Rows are points. Each copy is the shape, with its points in the same order, stretched, turned, moved and blurred by noise. Is it also mirrored, or only turned?

Shape:
-33  25  -35
-18  14  35
-3  43  21
24  22  64
46  -41  -55
11  -27  -22
Copy 1, 6 rows:
66  43  4
-19  23  22
4  36  41
-43  -3  51
49  -46  -23
29  -14  -16
Copy 1 is: only turned
Copy 2 (6 x 3):
-44  11  34
8  32  -15
-33  37  -29
12  38  -65
-14  -74  3
-1  -29  7
Copy 2 is: only turned

Shape, 10 rows:
31  -22  54  16
28  17  -14  -7
33  -41  45  30
17  -31  47  29
-26  44  0  -15
-35  18  -31  27
-37  -36  -37  15
-9  1  -13  -32
30  15  17  -21
35  -41  33  15
Copy 1 (10 x 4):
76  7  -34  53
-11  -13  -32  37
88  -18  -27  52
80  -6  -20  36
-33  41  -16  -13
-26  -18  -10  -46
-3  -56  36  -32
-23  -1  12  22
9  17  -31  55
72  -21  -16  65
Copy 1 is: mirrored
Copy 2 (10 x 4):
-13  18  6  72
-20  -16  30  -6
-22  11  -8  74
-5  18  -16  61
27  1  44  -31
13  -8  2  -63
11  -45  -41  -56
25  -42  8  -10
0  -13  35  34
-22  -6  -7  75
Copy 2 is: mirrored

Shape (13 x 8):
-3  -2  -45  -14  15  -42  36  -34
-48  -3  -7  -3  13  -23  18  19
14  16  26  19  -2  38  -33  0
11  -3  -18  -34  -18  -10  -40  -15
30  -1  -24  -17  23  4  -41  48
-38  27  -31  24  -23  56  15  14
-13  34  -2  14  -18  16  -65  -4
27  -12  6  6  38  24  40  -61
-6  21  -70  -4  14  -33  2  9
35  -51  51  24  -38  49  1  -11
2  35  52  18  -80  78  28  19
-36  -12  9  40  -41  59  -6  32
5  31  -8  37  -34  -7  0  -3
Copy 1, 13 rows:
-54  32  -17  29  19  30  20  17
-44  10  -14  -15  -19  -5  -27  -3
12  -21  53  -9  1  -1  -41  -16
0  37  18  25  18  -23  -11  -15
-2  5  3  -30  42  -32  -21  5
-32  -25  4  10  15  15  -87  -17
22  21  48  -9  -1  -8  -64  -15
-36  -26  21  22  26  58  28  -15
-38  37  -20  1  39  11  -21  28
26  -58  28  39  -24  -8  -10  -16
-31  -64  61  50  -22  -27  -77  -21
10  -43  6  5  -25  -9  -86  -19
-12  -1  27  25  -8  10  -41  28
Copy 1 is: mirrored
Copy 2, 13 rows:
-82  17  37  11  9  -17  10  -12
-11  10  3  23  14  37  9  42
45  25  -10  -56  -6  -49  8  23
-21  0  -14  -16  -50  -38  -20  -11
-33  -9  -60  6  -28  -34  12  37
48  -16  20  -35  7  20  84  14
52  30  -13  -6  -45  -33  14  8
-36  58  32  -89  44  -55  12  -5
-64  -1  -2  48  -12  -17  53  7
64  -11  -8  -99  46  -38  -41  -27
110  -68  45  -116  5  -16  15  33
97  -28  -4  -43  27  26  32  3
25  -8  32  6  19  -38  27  5
Copy 2 is: only turned
Copy 3:
7  -47  -21  -28  -23  -40  -10  -68
-37  -3  -24  -8  -3  -38  -7  -25
-11  2  -1  -5  -9  34  -31  23
-10  -19  7  -20  3  0  -63  -40
-2  29  3  -5  -20  -18  -68  8
-57  -19  -62  -8  -41  28  -28  -7
-30  -9  -14  27  -1  36  -56  -11
21  -44  15  -42  -39  3  28  -18
-5  -24  -40  6  -34  -32  -47  -48
-16  -52  0  -62  11  20  -29  33
-36  11  -64  -61  4  85  -13  17
-74  -30  -46  -12  -7  21  -41  29
-6  -32  -59  -5  -2  23  -32  -18
Copy 3 is: mirrored
Copy 4, 13 rows:
7  34  -53  52  11  -10  -50  -29
0  29  -20  -28  -8  -37  -8  -21
-32  -10  42  1  17  45  26  31
-23  21  23  48  -24  -3  -39  40
-96  0  21  -7  12  -24  -17  16
-52  10  -6  8  -37  22  87  4
-27  39  61  13  -4  21  17  62
5  -7  -56  47  29  69  -22  -67
-49  51  -22  32  21  -46  -14  11
-2  -89  -22  -10  -21  54  -5  30
-13  -92  46  21  -38  24  88  27
-31  -13  2  -35  -50  22  60  45
-9  -7  7  21  17  -13  28  50
Copy 4 is: mirrored

Shape (13 x 9):
-20  26  32  -8  29  -22  -13  5  -29
-4  18  16  1  -20  -15  12  -7  -28
7  -3  11  -33  3  -5  22  -11  -37
8  -2  23  9  -31  -5  -86  -64  29
6  -8  -9  -4  42  -19  19  -34  -23
11  0  3  -16  18  -24  42  11  -12
9  -4  -35  2  6  -11  9  30  -12
-32  -30  -6  5  -22  11  -27  -6  69
38  6  43  -9  21  -21  5  2  -26
-13  -10  -17  28  -21  4  -7  -29  42
-7  -6  20  28  29  -33  33  11  -25
-31  -46  6  33  -12  14  -23  -2  8
-5  -2  -14  21  -5  47  -4  -12  33
Copy 1 (13 x 9):
-6  -32  18  -58  5  11  27  -35  6
19  1  40  -17  -25  -3  23  -21  2
36  26  30  -10  14  10  -3  -33  -10
33  -61  -45  -18  -3  -121  26  2  25
6  28  -13  -16  15  -21  9  -54  -20
18  23  14  -3  -3  35  22  -30  -28
4  19  -15  -20  -21  30  -12  7  -40
9  -75  -49  47  -33  -36  18  0  -18
21  23  26  -55  41  11  45  -15  0
-7  -24  -39  40  -41  -53  28  -1  -6
-15  15  44  -24  -2  20  47  -26  -30
-14  -47  -1  19  2  -40  4  3  -40
-20  -28  -33  32  11  -31  2  17  21
Copy 1 is: only turned
Copy 2, 13 rows:
-7  -13  35  25  -26  -16  8  17  -24
2  4  -10  1  -36  -6  12  -5  5
6  -17  -43  -13  -31  -26  -4  14  -5
67  -50  17  87  -19  24  39  11  85
11  -24  -42  4  20  -21  52  46  -21
-3  -4  -22  -46  -10  -20  9  31  -22
-2  39  -20  -16  11  -7  -2  29  -1
4  -18  23  8  36  14  -1  14  92
26  -31  7  -4  -36  4  1  24  -42
15  -8  -2  9  32  13  40  8  60
-23  0  9  -19  3  21  26  34  -37
-16  -6  10  31  32  55  -9  14  52
15  -16  7  15  55  4  1  -15  22
Copy 2 is: only turned
Copy 3, 13 rows:
-20  2  22  -53  -7  -3  -14  -38  -20
-10  -9  8  -28  -9  38  -14  7  8
-30  -13  -3  -48  -16  39  24  -5  13
26  -4  -63  2  -77  -45  -76  1  31
-20  -3  -4  -17  -18  13  47  -46  32
-20  6  19  -37  -4  26  57  5  -4
15  -7  -7  -4  13  14  44  -6  -24
24  17  -41  8  14  -63  11  42  39
1  -8  26  -65  -52  16  18  -10  -15
32  21  -34  29  2  -18  1  19  47
7  -17  51  -32  3  13  34  -17  12
48  -34  -9  -13  18  -33  -3  1  48
52  39  -33  3  21  -8  18  3  35
Copy 3 is: only turned
Copy 4, 13 rows:
-26  -3  12  15  -17  -36  21  -21  2
14  3  9  15  -13  -18  14  -5  -26
14  31  11  32  3  -8  5  -22  -15
10  -30  17  -50  -47  46  -10  20  25
7  17  2  40  -16  -14  -13  8  22
21  16  20  30  17  -35  7  -2  0
13  31  -11  1  7  -40  -9  -7  -4
2  0  7  -57  16  24  34  64  38
11  -16  29  19  9  -18  -15  -23  -10
16  6  3  -25  -11  12  0  63  18
-3  -15  1  36  13  -33  14  19  6
-14  -11  -21  -22  13  16  16  53  18
-12  20  8  -29  -6  2  -15  52  0
Copy 4 is: only turned

Shape (17 x 12):
-69  49  -8  6  18  47  9  38  15  -25  -19  33
28  37  13  -3  11  -28  -29  -44  15  -12  -12  -21
16  58  46  -5  -7  -10  26  -31  -9  0  47  -36
6  6  1  16  9  -33  44  4  9  34  6  -36
1  -42  -80  -9  -22  12  7  -2  -78  1  -12  -20
24  -6  23  4  30  -19  -34  -55  15  30  39  32
32  32  24  -48  29  -47  52  -42  36  -1  45  -15
-20  -63  -62  -16  -24  19  -43  45  -41  8  -42  -34
0  32  21  25  -14  11  9  17  1  -22  -46  40
20  -28  -41  -45  -15  8  -10  55  -33  15  9  -11
13  9  -30  -35  -6  7  41  26  -86  46  -41  -34
-31  16  20  43  9  34  21  28  7  -60  -26  30
24  -40  -2  -41  19  32  23  12  -49  13  -14  -46
9  20  25  -18  2  -6  14  -74  40  26  6  -16
-39  36  4  -2  -16  33  50  41  6  -56  -46  51
-5  36  0  15  -34  58  42  30  34  -16  -11  23
-35  -52  -9  -38  -44  -3  0  28  -47  18  -11  -15
Copy 1 (17 x 12):
-45  4  11  -17  -31  34  26  23  -31  -24  -23  -56
-34  1  22  11  -8  -7  -9  -27  61  36  25  -22
-16  -8  9  -40  -59  -9  -28  18  41  54  -35  -16
9  44  5  -15  -10  -3  0  -30  22  25  -32  -19
37  -10  -5  22  34  26  -60  -12  -52  -16  12  -24
16  -23  38  39  -32  -3  8  -15  13  29  -16  46
-42  35  50  -39  -38  -8  -30  -12  56  42  -27  23
18  -7  -33  42  85  21  -7  -1  -63  -2  42  -35
-23  0  -14  14  -12  -29  19  -19  -6  -28  -13  -28
-14  0  -36  34  35  -4  -23  -1  -79  23  11  8
6  31  -10  18  50  -24  -48  6  -58  10  -22  -64
-32  -10  -20  -9  -28  10  15  4  3  -42  -40  -24
-4  19  -18  45  44  1  -40  41  -27  11  -26  -9
5  26  56  -2  -31  1  2  13  56  23  14  1
-50  11  -5  -29  -13  -7  7  3  -26  -55  -21  -41
-23  28  -27  3  -55  -13  21  19  -31  -31  -3  -23
29  -22  -4  -17  70  -4  -10  15  -58  4  -5  -14
Copy 1 is: mirrored
Copy 2:
-83  51  -12  0  -56  -1  -49  21  16  0  16  -33
39  8  -11  25  2  -3  -2  -67  -39  -49  16  16
28  32  -15  5  17  -35  -3  -21  18  -65  68  -38
21  -12  -19  24  -13  8  50  2  49  -33  19  -27
48  -38  38  -26  14  26  54  23  10  4  -55  -48
41  -11  6  56  -30  -42  -13  -31  -60  33  52  44
49  1  -11  20  -42  -70  0  5  14  -83  49  -40
4  -36  40  20  -5  68  56  54  -24  5  -35  16
-29  42  -63  17  -16  -5  -29  -17  -4  22  -11  -33
20  -37  23  6  -16  16  7  89  -23  -32  7  -34
43  23  43  27  41  37  23  43  53  -28  -31  -106
-76  20  -65  4  -28  -10  -42  -16  13  20  -9  -24
27  -15  44  52  31  2  -11  35  21  -30  -25  -47
53  39  -2  35  -15  -61  12  -30  -5  -16  20  34
-66  56  -65  -15  -51  -35  -38  32  29  8  -26  -62
-9  51  -63  -20  -44  -27  -51  48  48  8  -16  -18
1  5  46  16  2  2  75  91  -12  -1  6  -11
Copy 2 is: only turned
Copy 3:
-1  -50  11  23  -20  -12  14  7  -21  17  -110  9
-16  33  -17  -12  0  24  38  45  1  5  10  -5
5  36  56  -13  -17  84  16  42  28  9  -12  -15
-35  -18  60  -29  33  22  -6  23  11  -23  4  -51
23  25  -7  -57  17  -23  -24  -62  -29  -68  -23  -9
17  11  -52  -64  -58  -10  46  40  3  38  7  -39
-12  13  31  7  22  67  34  26  48  22  16  -76
3  -10  -23  -60  44  -46  -46  -51  -55  -24  -13  14
-8  -43  -8  -1  -13  5  20  22  26  -16  -43  35
37  -28  -3  -40  34  26  -38  -27  -14  -16  -3  -9
24  4  33  -65  73  35  -26  -9  16  -66  -48  0
-16  -29  2  37  -31  -21  -6  7  14  -15  -63  22
30  23  19  -38  65  -7  -51  -16  23  -17  -11  -11
-16  26  27  -39  9  8  55  19  20  45  8  -21
-10  -52  8  39  -4  8  11  -19  28  -13  -86  32
13  -54  65  26  3  6  22  -6  21  8  -37  29
-8  -5  -5  -73  15  8  -37  -60  -6  1  -29  9
Copy 3 is: mirrored
Copy 4:
-11  -72  41  0  56  -32  -40  -30  32  -12  -47  18
-25  22  -49  -36  -9  12  -2  40  -40  1  -44  -22
-47  41  0  35  -46  4  31  52  -21  0  -1  26
48  44  -29  13  9  -20  47  37  -1  -25  12  29
93  -30  35  -34  31  -58  -16  -15  -11  47  41  -23
-24  44  -92  -17  3  32  56  13  1  35  -38  -16
-25  59  -28  -13  -49  -43  103  49  -19  -42  -23  8
114  -64  8  -43  34  -26  -63  -37  19  16  58  -32
-18  1  12  -29  68  -21  -30  -21  9  -2  -34  23
53  -39  19  -30  22  -68  -13  -1  54  -3  60  -10
63  25  70  16  34  -61  -3  43  23  -4  54  -31
-1  -49  26  -33  60  2  -30  -26  8  -1  -36  53
73  -1  42  -11  -21  -8  14  37  37  2  48  -17
-7  73  -39  5  -52  5  39  8  -23  7  -56  -14
-7  -44  77  -32  67  -65  -25  -57  17  -27  -36  38
2  -15  40  -6  20  -61  -49  -43  59  -1  -44  51
72  -9  31  -3  12  -33  7  -58  -3  -4  82  -9
Copy 4 is: only turned

Shape, 17 rows:
-49  21  39  -51  30  10  -34  -46  38  -44  23  51
-66  9  -4  -35  -27  -12  45  14  6  25  10  -19
79  -77  -30  30  -29  20  -4  -40  -4  -38  -22  -1
-33  19  0  8  -7  -54  -17  3  1  -17  -18  -16
-9  13  -8  11  -37  -22  39  6  -19  37  -31  62
44  -38  11  27  -38  20  -43  12  -38  -19  23  -31
9  -8  -19  39  -55  16  -47  -34  -12  -13  -22  -22
-67  -10  10  5  -4  -66  25  -2  -21  58  -14  16
-91  -10  -14  6  -21  -47  7  -12  -32  33  14  23
-8  35  75  1  32  23  10  -39  22  -15  13  43
-45  -13  -1  16  -14  -45  18  6  15  7  19  45
52  -33  5  4  -71  -4  -49  -18  13  5  4  1
44  -27  -5  48  -47  12  -27  -79  7  -16  21  8
-10  14  -23  -26  3  -48  21  -9  -41  47  2  11
8  19  10  -3  51  52  -25  -6  59  10  22  33
-38  -41  10  5  -27  -44  18  -13  -5  61  -29  3
-32  21  50  -29  31  63  -37  1  10  1  -6  51
Copy 1, 17 rows:
42  29  43  -53  1  -26  18  -76  25  12  -64  57
3  38  -43  -40  26  -61  -70  0  7  3  -8  -7
-35  16  64  8  -25  15  73  35  20  91  50  37
-14  -22  -18  -19  21  -31  -32  -68  18  -4  24  26
-24  16  -13  -26  93  -30  12  18  -27  -6  6  24
-12  6  -29  14  -48  24  37  -22  31  58  20  15
-40  -9  -29  -50  12  21  33  -23  26  73  25  40
-17  35  -32  4  79  -79  -26  -48  -12  15  13  7
-8  50  -53  -37  58  -81  -9  -55  11  22  31  5
6  25  45  -9  28  21  30  -56  17  8  -81  10
0  -1  -2  -18  27  -74  3  -46  -5  14  7  5
-3  -39  -13  9  4  -10  38  6  14  68  -16  57
-15  -9  18  -8  15  18  73  -7  48  93  5  26
38  45  -29  15  87  -23  -22  2  18  0  45  25
59  3  46  -26  1  48  35  -49  -10  60  -28  14
-35  29  -20  11  63  -68  -12  -17  -18  53  -2  23
19  50  16  -54  7  29  38  -60  -18  29  -67  44
Copy 1 is: mirrored
Copy 2:
40  22  32  33  11  -31  -44  -78  63  -47  -46  31
-28  38  26  -2  22  -33  45  -19  4  6  7  -79
-16  -38  -34  1  -32  36  42  -20  -96  -18  33  121
40  30  -4  10  33  -36  -16  24  16  2  26  -27
-16  101  24  -43  -50  -6  42  16  13  34  25  4
2  -47  -59  -5  1  36  16  6  -46  5  -47  10
65  -24  -26  -23  12  51  38  -13  -19  -8  15  24
0  101  -15  7  -7  -65  15  -22  21  61  35  -57
4  88  -20  7  16  -21  8  -50  44  55  20  -51
26  13  21  -10  -61  -34  -46  -51  31  -45  -18  4
-22  64  6  -31  4  -44  -11  -14  38  36  17  -2
25  -14  6  -37  11  24  39  -9  -49  33  -40  54
40  -37  -8  -35  -41  52  1  -69  -47  14  27  71
-12  63  23  47  -36  -11  31  0  1  75  36  -31
5  -48  23  10  -31  -26  23  -28  77  -17  -11  32
-3  73  -24  -11  -2  -52  53  -35  -22  51  29  -20
29  14  -6  8  -20  -15  15  -36  80  -54  -75  10
Copy 2 is: only turned
Copy 3:
-11  6  12  29  99  46  13  11  -38  -43  18  -16
-20  37  41  -18  18  -49  11  15  12  -24  -10  -41
56  -14  -16  12  -73  34  -14  -44  -9  -5  7  10
32  -24  4  25  28  -40  -12  -3  -22  -11  -25  -36
26  -2  16  -40  16  -6  -38  31  40  -32  21  -13
45  -2  -6  30  -52  -34  -13  -21  -44  30  10  8
66  11  -10  36  -4  6  -7  13  -6  13  -19  -7
15  0  33  -33  37  -60  -33  -14  2  -59  -35  -5
26  13  46  -14  23  -47  -18  23  -20  -75  -33  -17
-3  -12  47  -36  78  46  -29  6  -26  -3  26  -5
11  -30  42  -21  16  -23  -3  -1  0  -53  2  -5
80  -2  -30  7  14  1  17  -38  -10  18  19  31
67  -7  -4  -18  -1  50  11  -7  -36  3  -4  10
-1  12  -21  -35  29  -39  -24  9  -15  -48  -19  -16
-57  4  5  -21  52  51  27  26  19  26  7  39
33  8  25  -29  18  -32  -22  -37  18  -40  -25  3
-29  28  20  11  66  32  -26  25  3  10  34  19
Copy 3 is: only turned
Copy 4, 17 rows:
-40  53  18  -34  45  50  9  9  -21  -36  56  -36
-16  8  35  11  13  10  -12  17  36  65  35  7
1  -73  -55  27  -66  -46  6  7  19  -39  3  4
-56  31  8  23  12  58  -34  19  10  15  4  22
36  17  33  25  -30  23  7  -24  12  23  28  44
-15  -17  -31  0  -44  13  -29  2  -12  14  -31  -29
-28  -32  -32  14  -27  48  10  34  -3  18  -19  6
-12  18  61  64  -14  31  -10  -8  15  48  44  7
-8  4  69  43  -16  54  -22  13  6  46  58  -9
21  49  2  -8  49  51  19  -41  -4  -29  18  -48
-8  19  24  24  -9  40  -39  -10  -9  18  60  15
-42  -2  -65  6  -64  11  -6  27  -16  21  17  13
9  -34  -69  27  -41  23  9  35  -5  -17  23  -22
6  30  46  46  -27  -3  -14  29  2  31  22  5
-11  15  -17  -21  66  5  12  -1  -53  -11  14  -16
-15  -8  21  65  -38  1  5  -9  22  49  43  18
-3  34  40  -34  42  46  37  -46  -40  -7  4  -29
Copy 4 is: only turned

Shape, 18 rows:
24  18  -4  -4  -2  -38  -4  28  25  -40  18  -13
17  -10  -16  -15  17  33  -22  27  -6  24  9  -28
-6  16  -63  -12  -1  23  -22  -38  2  36  4  -20
4  25  18  39  37  25  2  16  -2  -42  25  -24
6  18  18  -4  73  -33  -7  39  11  5  6  -6
-21  -16  17  -1  -9  -49  -80  22  4  35  25  15
-1  24  10  -1  -9  33  -14  -16  11  9  31  -16
1  -3  14  69  41  32  -4  40  -41  -121  -27  37
17  6  3  -8  -12  30  9  30  22  42  19  -18
34  25  19  2  10  9  5  30  4  28  10  6
-33  -10  3  3  -11  -27  -12  -27  -43  -15  4  5
2  1  4  1  -13  -4  -43  -9  25  46  -18  -2
-4  -50  16  15  -11  -12  5  -51  12  0  34  -3
30  9  -1  22  -13  27  -15  30  26  13  -11  -6
-11  18  7  -2  6  31  9  11  17  21  30  0
35  21  -53  29  -1  11  3  -2  5  22  33  -6
-39  -4  15  -13  16  19  -33  8  13  -26  20  46
-53  9  -6  -5  28  -26  4  25  25  42  27  -27
Copy 1:
-9  -48  -23  34  3  -20  3  -31  50  12  0  28
-24  5  -37  -33  9  22  -1  14  -1  30  2  23
-5  13  -8  -72  36  56  -26  -7  1  64  -48  -41
11  -28  -7  33  54  -37  19  -5  50  6  42  25
-1  38  -28  55  62  -22  -2  -5  80  8  -24  28
-33  23  39  27  -56  30  -2  36  41  60  -55  17
-5  5  33  -24  17  22  1  -20  16  18  3  14
-40  -71  -17  118  7  -77  28  36  30  -7  83  -18
-4  -10  -9  -19  26  35  -6  -12  -18  -4  -9  46
9  20  -6  36  32  12  4  -16  -4  -12  -11  39
-5  -1  13  6  -31  16  31  0  21  -2  -15  -54
-6  13  46  -9  -8  10  -33  21  1  52  -53  4
-18  -33  35  -44  3  -31  60  13  -4  -4  -15  -43
-8  -36  13  12  13  -2  -26  14  -22  25  -3  37
-8  4  10  0  41  30  -1  -23  14  -11  -1  22
7  -29  -23  -22  58  35  8  -10  -24  46  -32  -7
-65  14  40  38  -16  14  -6  6  47  10  4  -6
-4  0  0  0  59  47  -24  3  67  -2  -51  17
Copy 1 is: only turned
Copy 2 (18 x 12):
8  -3  17  -14  -4  -39  42  -25  11  33  12  -76
21  -22  1  -15  -20  -20  -13  30  -28  -45  30  -47
17  30  -20  -7  -13  -46  -65  -12  -40  11  19  -13
18  -12  48  -52  -3  -41  55  39  -24  -6  -6  -11
18  17  34  9  -16  -65  94  27  -18  -12  40  -53
23  18  -62  -2  3  -28  19  28  25  14  35  -26
-8  -22  -16  -24  3  -43  -9  7  -8  -8  -23  -23
61  5  82  -94  -8  44  103  33  -88  -5  -32  24
1  -69  -7  6  -34  -13  -3  15  -4  -21  10  -49
20  -58  2  24  -12  -18  41  15  -28  -9  0  -53
-3  59  -11  -1  19  9  0  27  -18  30  2  22
38  -26  -21  15  9  -27  -22  -14  10  -11  12  -17
-36  -10  -7  -40  23  10  14  -13  10  21  34  40
47  -73  9  -15  -16  -1  -2  -6  -11  -9  -2  -42
-13  -29  -8  -15  -35  -33  21  15  -11  -12  0  -12
25  -30  -1  -23  -24  -28  -4  1  -60  38  25  -48
-5  27  -17  -57  -25  -25  54  -9  -19  -16  -13  16
-8  24  1  12  -61  -61  38  46  38  28  45  -16
Copy 2 is: mirrored

Shape (17 x 12):
9  -3  -26  -9  -37  45  -6  -2  34  -10  11  -25
33  40  -29  -27  5  48  -10  23  8  12  22  -11
-10  8  -32  7  -4  -6  -1  -33  8  31  -6  3
32  27  43  -21  -24  25  -35  0  22  -26  47  -17
-11  -14  -16  -11  -11  -22  -10  -8  -50  -1  -15  19
-47  15  -54  -15  -9  -17  -26  11  -8  -5  2  -18
48  9  -14  -13  -14  31  -17  -16  34  -16  23  -37
27  12  -8  -12  -22  51  -24  12  30  -23  -8  10
-49  -6  -23  -5  43  0  15  -9  11  -28  -4  16
24  23  -3  -8  -56  65  11  15  17  4  57  -26
6  -7  -26  -16  4  19  -3  -1  -42  -10  3  -32
8  -29  23  11  13  -49  28  78  40  -17  -1  6
-13  -21  24  13  13  -7  -1  51  23  5  -20  -5
-20  32  -24  18  -5  18  -13  -17  -21  -6  -4  -17
-22  31  -3  -34  -22  -17  30  4  9  -13  -20  -19
-12  33  -33  21  -3  -16  6  0  -21  -36  -8  -6
-21  -41  47  20  57  -36  11  74  32  -9  -53  -9
Copy 1, 17 rows:
-19  11  11  0  30  23  -8  33  -33  11  23  -1
15  43  7  40  14  6  -8  36  2  19  31  -27
19  1  -6  25  17  1  -5  -17  -6  12  -3  47
-60  42  -21  -10  13  30  32  31  22  -14  38  -47
31  -5  -18  14  -20  -15  15  -6  3  7  -25  14
42  35  -3  9  21  -6  11  37  -5  -10  -21  40
-42  10  -6  11  32  17  -2  33  -13  -18  28  -7
-23  23  23  4  -10  20  -2  27  -20  0  22  -26
35  17  43  14  13  -17  6  2  27  1  -26  18
-14  40  -6  -9  44  54  3  53  -4  41  61  -34
16  16  -5  11  15  -15  -19  24  5  10  -16  -11
25  -18  12  -38  15  20  31  -21  -9  -53  19  -26
15  15  9  -33  16  15  -12  -36  -8  -29  -3  -19
14  35  10  -5  18  -1  -26  18  20  6  2  23
10  29  -8  -15  11  -24  29  -16  0  21  26  -6
26  11  18  -13  -6  -8  -3  37  27  -20  18  21
18  -2  35  -50  18  -12  -19  -72  -8  -64  -20  -31
Copy 1 is: mirrored
Copy 2, 17 rows:
-12  38  11  26  -16  -25  -39  -43  0  26  -69  -5
-57  -11  -13  -15  -9  -5  -52  -19  15  14  -49  25
-19  4  -5  32  -26  25  -2  -13  -17  -8  5  19
3  -2  -18  -5  14  -54  -32  -16  -11  42  -53  -31
29  30  -14  -26  5  36  7  6  -4  3  10  31
-19  40  -36  7  -43  -16  -37  -6  20  12  -9  29
-32  1  -7  33  -1  -40  -25  -58  10  21  -53  -3
6  24  16  10  9  -28  -6  -13  -4  61  -76  10
28  10  25  -36  -52  -5  -25  3  13  28  7  30
-30  18  -2  -24  -16  -17  -57  -34  -16  -3  -80  -29
-28  29  4  -38  -3  11  -36  -32  14  -1  -4  8
54  -14  11  -9  -16  -62  14  94  58  -36  -24  32
15  14  40  4  1  -31  -5  72  26  0  -17  -4
-37  27  1  -21  -25  -7  -4  -13  -28  18  6  -10
7  33  -14  -9  -18  -67  -50  11  -34  -18  -10  43
-8  18  -21  -41  -36  -36  26  2  -10  2  9  25
33  5  72  -1  6  -62  10  121  49  -6  15  7
Copy 2 is: only turned
